Every row gives one point. A path goes straight from each point to the next, and from the last back to the first. The post is the endless flat space through its rows: a point in 2 columns, a line in 3, a plane in 4, and so on, so that a path can go around it. How many times does the path go around the post? Going back the other way cancels.
In the rows, 128 means zero.

Post (1 x 2)
[[122 141]]
Path (26 x 2)
[[110 133]
 [133 112]
 [151 125]
 [160 162]
 [ 86 202]
 [ 58 156]
 [ 73 123]
 [ 80 169]
 [110 195]
 [ 65 182]
 [ 90 142]
 [ 73 157]
 [ 88 110]
 [156  83]
 [152 132]
 [121 197]
 [ 68 181]
 [ 64 142]
 [114 107]
 [151 118]
 [174 160]
 [132 167]
 [155 131]
 [162 148]
 [118 164]
 [ 63 182]]
Times around: 3

Post (5 x 6)
[[166 139 170 142 149 119]
 [166 159  97  84 115 131]
 [181 122 138 188 141 101]
 [ 81   7 133 127 144 116]
 [127 152 136 119 104 137]]
Path (26 x 6)
[[159  55  99 114 172 131]
 [175 167 134 118  88 149]
 [161 148 162 120  88 119]
 [161 176 138 158 101  77]
 [187 144 110 204 144  80]
 [ 90 124 179  92 141 136]
 [130  75 113  81 152 100]
 [123  70 125 196 150  97]
 [115 127 162 145 156 148]
 [112  83 159 172 125 175]
 [118  94 157  89 191 175]
 [155  26 125  98 217 139]
 [194  98 142 120 165 117]
 [212 143 137 148 136  98]
 [147 125 124 179 124  63]
 [172 184 127 166 136 108]
 [ 63  91 121  77 156 163]
 [118 154 121 118 140 115]
 [162 199 175 171  95  69]
 [128 139 146 137 108  82]
 [167 194 112 111 135 115]
 [105 146 107  88 153 171]
 [119  91 141 121 129 143]
 [173  95 134 151 118 115]
 [161 105 117 101 123 119]
 [193  91  77 146 139 113]]
Times around: 2

Post (10 x 11)
[[ 28 171 189 215  86 104 207 118  54  66  34]
 [113 110 167 141 144 101 112 198 162 114 184]
 [108 125 130 146 141  84 113 186 142 186 138]
 [153 124 161 101 102 125  76 150 157 145 125]
 [120  89 127 148  91  61  94 192 142 120 170]
 [147  95 132 152 113 116 140 197 162 141 129]
 [105 109  99  58 108 176 121 143 140 158 181]
 [123 159 112 164 129 113 144 124 159 137 159]
 [168 106  75  77 146 146  47 196 146 123 136]
 [128 206 136 128 107  83 175 172 132 122 145]]
Path (28 x 11)
[[106  98 129 169 147 116 116 164 111 148 181]
 [116 189 117 158 121 121 127 203 101 150 118]
 [108 196  52 108 104 105 104 192 167 148 199]
 [ 87 102 168 133 138  85  53 218 154 100 111]
 [ 85  81  95 169 111 170 106 170 184 208 113]
 [110  90  93 115  77 113 104 163 124  68 134]
 [134  70 133 154 117  78  92 166 120 128  68]
 [159  82  75 147 133 160 112  90 119 161  63]
 [ 87  50 110 153 154  86 125 192 118 119 112]
 [107 108 134  39  66 112 149 175  88 113 192]
 [141  99 139 202  93  89 119  96 155 145 190]
 [108 141 148 145  99  91  50 186 138  65 205]
 [182 182 108 154 117  96  94 156 140 146 166]
 [177 202 117 140  96 106  99 172 133 117  92]
 [131 219 111 106 110 103 154 219 168 125 184]
 [106 154  63 148 114  70 152 175 157 158 136]
 [ 51  52 133 194 189 131 154 152 143  97 140]
 [167 200 140  98 169  46  77 163 117 223 110]
 [138  70 119 198  89  77 125 171 122 170 141]
 [125 174  85 178 116 155 165 187 153  99 148]
 [117 166 183  83  67 120 106 181 137 105 115]
 [153 121 144 119 148 108  93 184 193 107 171]
 [117 157 177 101 134 121 175 147 153 154 139]
 [150 107 128  64  73 123 115 127 105 114  98]
 [121  79 187 200  95  56 136 175 181  81 151]
 [ 72 170 155 171 104 100 209 131 141 141 118]
 [ 76  85 136 126 142 105 143 125 157 120 150]
 [145  86 150 172 143 136 140 102 174 101 169]]
Times around: 3

Post (13 x 14)
[[195 191 116 138 166  39 138 141 133  88 141 150 114 145]
 [103  84 102  61 223 185 146 153 131 193 103 110 158  67]
 [150  88 142 106  80 118 178  93 138 232 186 126 206 139]
 [174 142 162  73 138 104 140 141 108  63 124 123 132 153]
 [109 132 156 111 163 175 114 118 143  91  66 146  99  92]
 [ 84 139 160  87 140 172 197 100 116 103 148 116 152  67]
 [160 108 139  65 116  76 137  88 118 175 204 154 150 116]
 [164 175 102 130 134  81 119 180  67 140 150 145  99 183]
 [148  99 111 119 179 121 144 111 119  94 141 133 123 155]
 [114 127 134  94 171 188 123  90 107 141 124  69 152  72]
 [ 72 138 160 103 152 171 119 120 172  78 135 106 154 105]
 [146  95  57  79  85  95 150 104 115 205 147 124 180  94]
 [224 150  67  96 113 102 140 151 133 136 185 152  94 179]]
Path (25 x 14)
[[117 172 132 103 104 109 133 111  70  89  75 117 115 160]
 [129  78 115  48 121 135  95 143 164  79 113 173  76 155]
 [158  98 109 120 140 111 133 108 101 114 153 106 133 150]
 [179 109 129  63 156 186  76 123 214 140 176 137 117 106]
 [143 121 138  69  74  71 161  50 145 117 154 148 204  57]
 [157 149 126 104 169 140 151  78 182 145 108 129 161  91]
 [130 199  71  81 157 152 214 143 160 153 178  97 139  96]
 [125 109  98  70 127  96 190 142 150 101 171 123 113 127]
 [123 134 199 111 156 165 191 109 119  64 193  87 140 117]
 [102 126 199 148 139 167  94 106 118  76 165 157 115 123]
 [174 135 110 131 158 101 162  64 165 121 204 137 184 127]
 [118 145 173  26 129 147 144 117  84 109 202 139 121 134]
 [139 175 128  55 124  84 148 176 114 164 156  74 152 170]
 [152 193 120 155 107 103 202 139  57 215 236  68 138 200]
 [140 136 100  74 134 156  99  56 140 104 157  65  68 113]
 [168 130  89 107 161  84 144 165  64  74 104  98 114 150]
 [164 157 222 121  80 206 151 144 154  95 183 112 119 143]
 [144 130  98 112 109 159 197 178  84 102 152 104 206 150]
 [167  82  80  72 163 129 158 104 113 192 117 107 214 127]
 [181 182 132  46 136 155 109 124 144  92 233  99 101 170]
 [126  86 101  67  77  90 138  70 163 128 177 132 103 125]
 [162 108 137 133 131 129 152 136 109 118 160 106 105 147]
 [134 113 114 106 209 196 139 169 145  91 145 105 135  93]
 [206 156 108 146 220 132  83 173 162 143 131  98 155 188]
 [ 79 158 169 188 176 135 166 162 186 174  74 181 195 182]]
Times around: 4

Post (17 x 18)
[[125 131 147 128 112 130 183 120  94  89 143  81 102 194 189 154 187 156]
 [126 248 162 116 214 142  86 121 153  91 137  98 137 155 135 172 121 142]
 [163 157 114 134 165 126 130 108 102  86 127 171 130 133 143 122  37 102]
 [181 163 156 179  92 179 182 124 175 116  95  90 164 148 164 173  98 125]
 [117  95 142 132 123 160 127  44  92 131  60 179  31 148 141 140 169 140]
 [ 85 177 186 133 105 138 147 148 205  84 158  93 129 113 137 125  88 152]
 [162  73 132 169 162 160 177 156 112  82 120 150 121  90 172 205 148 185]
 [108  71 149 142 126 144 102 121  99 102 158 114 121 120 114 136 155 129]
 [147 131 148 132 123  89  88 197 136 102  82 192 172 149  81 156 132 140]
 [182  59 130 129 111 110 110  99  74 141 100 139 161 127  89 167  91 191]
 [ 86 111 117 173 124 172 112 119  89 124 153 171 115 181 188 116  95 156]
 [124 130 139  87 190  96 121 166  93 128  44 141 178 135  79 130 127 117]
 [123 178 130 101 113 176 170  84 144 122 119 177 135  76  95 105 114 142]
 [171 108 170 138 144  67 135 122 138 101  11  99 199 125 149 158 211 154]
 [106  88 137 182  54 131  97 123  85 150 108 151 125  85 149 170 119 138]
 [138 100  94 169 125  82 163  73  81 126  52 120 152 125  78 126 108 135]
 [215 143 148 120 197  77 177 109 140 149 147 104 158 142  87 118  87 140]]
Path (20 x 18)
[[136  70  96 152 137 120 165 123 115  87 100 107 118 104 188  94 114 115]
 [124 128 140 123 143 115 150 111 127 130  25 109 138  98 121 177 164 118]
 [159  87 144 157  93 118 186 104 166 126 117 162 158  36 165 175  81 133]
 [181  88 131 139 163 139  37  51 147 168  67 132 127  56  91 179 199 158]
 [179  82  92 184  69  55 166 169  59  85 111 153 135 125 166 151  98 168]
 [141 174 175 184 127 175 130 159 189 101 149 133 117 140  86 178 106 155]
 [107 119 152 182 202  82 179 138 140  74 128 185 123 188 144 141 114 157]
 [124  90 105 136 150 162 126 119 109 121  92 151 150 135 104 171  46 153]
 [135  74 101  57  72 169 135 105  82 167  79 148 171  93 120  95 102 145]
 [181  88 135 145 130 133 151 174  61 129 103 133 128 145 171 104 106 136]
 [122 144 123 178  96 193 174  72 101  75 186 170 115  92 163 158  98 158]
 [154  56 158 136 163  98 162 132 126 177 146 152 190 142 137 151 160 197]
 [197  83 132 150 136  53 141 131 125  91  63 102 157 105  97 193 149 113]
 [184 152  97 188 179 143 171 136 129 114 102 153 142  95 130 154 164 165]
 [136 136 157 152 172 169 158 153  87 119  99 157 118  78 135 135 155  85]
 [173 154 202 129 152  85  98  91 197  86  85 132 141  80  97 179  82 157]
 [192 100 128 109 143  85 146 180 136  59 142 129 194 182  62 151 152 153]
 [179 112 183 103 141  98  76 151 139 124 141 164 173 107 141 174 106  80]
 [168  56 161 203 202 153 129 181 122 163 186 160 161 179 140  98  76  93]
 [138 200 111 140 185  99 186 162  61 124 133 109 124 249 157 102 153 112]]
Times around: 2

Post (17 x 18)
[[118 104 138  97 113 138 128 157 123  56 126  74 157  65 129 122 134  67]
 [116 117 106 127 113 163  84 112 112 155 158  87 159 171  96 118 161  67]
 [111 142 105  99 112 143 103 161 101 120 175  97  91 145  99 143 142 127]
 [125 163 114  84 108 106  91 106 136 142 177 141 118 168  84 134 165  97]
 [158 114  82 122  90 124 140 125 199 126 129 120  75 141 172 170 116 158]
 [167 118 100 161 146 137 161  92 125  99 134 127  80 125 192 126 117 146]
 [157 139 108  86 120 169  87 149 123 135 154 141 127 132  75 145 150 102]
 [160 100  89 121 153 107 136 111 148 112  89 131  88 165 177  94  77 148]
 [112 116 144 129 132 147 147 137 101 121 106  89 144 126  92 149  96  68]
 [150  68 144  95 119 120 138 115 108  62 120  53 165  98 123 140 121 111]
 [143  98  99 143  88 136 145  60 149 150 107 178  69 141 157 110 103 159]
 [128 115  65 126 106 115 120 116 102 159 162 142 129 137  97 137 134 107]
 [151 103 133 156 129 124 159 138 162 162 141 150  70 146 152  93 130 163]
 [128  92 111 175 165 128 131 106 182 130 105 127  67 120 149 124 114 166]
 [128 119 143 124 115 118 115 158 118  93  87  85 162 107 142 148 131 120]
 [119 117 140 125 105 135 131 151 138  36 132  53 191 110 109 129 101 128]
 [125 144  93  81 114 123 139 125 113 129 120  96 141 150  73 113 171 102]]
Path (25 x 18)
[[149 108 136 157 161 104 140 128 140 139 140  56 140 162 114 156 193 145]
 [176 142 102 125 202 131 160 123  96 116 105 138  34 186 134  93  75  90]
 [200  73  69 164 173 192 105 110  33 126 173  87 138 124 177  87 104 117]
 [149 112 117 148 155 149 167 170 125 104 144 113 179  15 112 171 160  72]
 [121  92 112 100 102  97 102 158  53  89 141 107 153 132 146  84 131 139]
 [171 108  95 146 157 100 165 123 110  95 123 112 102 134 140 134  93 104]
 [143 116 104 104 121 143  99 103 106 127  97  75 123 169 127 132 118  94]
 [150  89 156 107  85 148  92 157 112 157 172 112 147 132  57 206 124  53]
 [132  92  90 117 111 144 122 150  80  52 153 141 111  70 137 103 137 210]
 [122 128 133 125 135 137 107 105 127  98 162  84 168 197 138 114  81 140]
 [171  63  63 100  98 118 118 127  76 138 187  63 126 160 185 123 130 111]
 [110 131  96 183 104 118 155 123 119 152 148 121  91 202 139  69  91 152]
 [159  77 100 111  45  90 206  81 117 104 177 122  78  63 150 133 170 135]
 [156  98  73  87 101 101 108 100  75 117 116 126 120 168 137 126 106 121]
 [150 128 113  88  69  84 150  97 149 153 140 174  94 191 156 185 119 164]
 [169 131  49 142 182  90 197 118 163 141 130 144  28 171 152 117 138 171]
 [122 109 148  69 120  80 126  89 201 126 124 155 144 130 124  84 146 115]
 [168 112 109 151 117 124 130 143 119 169 140  93 110 129 207 143 156 111]
 [177 114 160  95 109 150 125 138   7  36 203 108 130  81 108  83 135 114]
 [155 139 146  94 119 115 107 161  87 156  98 133  86 151 108 105 124  92]
 [139 124 184 126 131 170 168  94  82  72 105 125 121 153 128  84  18 122]
 [146 123 112 121 212 115 132 169  91 122 162 124  51 139 181 109 125 131]
 [120 134 101  75 100  89 140 135 186 107 140  37 103 153 147 136 163 107]
 [101 112 111 204 201 113  94 137 109 162 100  66 112 182 101 141 101 136]
 [199  75 116 105 135 168 147 121 115  59 114 117 107  87 121 163 104 149]]
Times around: 1

Post (17 x 18)
[[176 137 165 120 163 100 136 114 147 150  88  74 164 138 107 103 170 168]
 [102 143 183 118 128 100 105 176 144 115  83  92  97 114 110 116 112 145]
 [166 109  97 111 152 185 123 161 101 154 135 150 154 132 155 155  58 126]
 [100 150 209  92 149  91 150 151 123 211  95 105 122 130 119 117 123 118]
 [146 143 165 114 127 109 161 177 169 131 106  79 114 148 105 163 122 110]
 [138 120 135 147 158 129 115 105  84 130 192 164 131 174 170 144 193 134]
 [128  54 109 102 171 102 108 121 156 138 138 181 172 200 152 155  92 118]
 [118 131 101  73 123 112 119 100  92 162 166 162  98 170 130 149 165 194]
 [118 106 177 121 111 127 117 137 141 163  81  76  80 144  56  83 155 115]
 [127  88 116 110 139 155 149 172 141 117 149 178 188 145 148 142 153 132]
 [126 151 150 131 152 116 112  97 161 159  96  95 123 104  52 129 145 129]
 [136 108 128 135 114  92 126 179 148 171 189 132 156 149 142 128 138 145]
 [137 154 141 111 171 130 160 119 101 108 155  92 104 115  88  91 127 143]
 [178  87 138 144 157 125 177 124 133 152 165 189 103 123 108 131 121 152]
 [136  97 103 123 146 159 144 163 200 151 131 169 110 137 191 113  98 118]
 [128 138 214  71 114 117 126 114 159 139 112  62 121 102  93 114 117 121]
 [104  67  82 130 145 128 179 131 118 140 142 138 149 109 201 156 121 121]]
Path (27 x 18)
[[ 81 100 113 111 121 122 104 123 190 144 155 184 116 174  91 120 122 159]
 [120 149 146 159  80  86  94 149 117 198 180 104 141 134  79 103 180 143]
 [177 145 125 112 117 148 171  88 148 185 144 101 141  34  97  69 220 157]
 [ 96  71 191  83 134  71 122 152 138 152 152 149 121 142 155 114 144 125]
 [ 47 103 169  93 118 166 134 152  87  81 132 103 115 124 107 145 187 133]
 [131 124 158 121 109 116 146 125 119 132 175  71 130 169  57 150 152 152]
 [141 199 139  76 116 173  46 152 123 202 138 132 112  94 146 136  96 208]
 [110 156 181 123 155 167 132 170  70  79 134 109  93  71 145 110 146  98]
 [125 107  90  70 122 123 118 121 167 179 103 200 108 127  81  98  96 151]
 [120 152 105 102 154 158 216 102  76 142 131  89  77  93 160 157  92 122]
 [120 137 191 137 137 160 169 119 184 211 102 113  89 107  74  99 200 136]
 [ 78 116 151 159 137  64 146 191 182 159 104 117  86 124 118  74 210 172]
 [ 59  82 129 102 129 106 138 131 100 169  78 149 123  74 147 120 148 158]
 [ 92 142 143  26  95 228 132 112  81 122  91 178  80  68 147 142  44 112]
 [130 145 201 128 135 132 139  83 105 249 110 212  50 150  45 142 135 144]
 [108 116 210 117 116 178 134 161 103 168 143 159  98 109  93 157  97 123]
 [125  92 133  88 172 127 153 200  94 156 167 145 163 174 179 164  82 100]
 [103  80 155  64  68 103 101 165 135 130 154 100 148 152 112 240 109 122]
 [226 123 131  97 181 161 136 135 146 167  89 143 172 176 123 183  60 155]
 [ 84 125 179 192 142  69 223 167 180 191 155 178  24 142 140 102  90  94]
 [144 132 117 116 134 105 134 104 128 177 161  82 153 105 152 111 108 131]
 [124 126 171 123 173  99 106 148 141 112  74 126 151  98 128 155 101 121]
 [ 86 143 107  85 153  67 105  78 107 109 159 133 123 155 148 160 193 149]
 [164 122 108 119 163 125 144 114 123 167 107 148  75 147 127  85  32 123]
 [107  53 108 110  88  67 151 168 186 129 134 144 161 197 131 174 216 106]
 [152 114 118 106 172  94 131 177 148  98 156 126 149 125 134 130 117 157]
 [121 108 147  94 128 126 165 127 120 207 213 153 129  98 105 128 110 138]]
Times around: 0
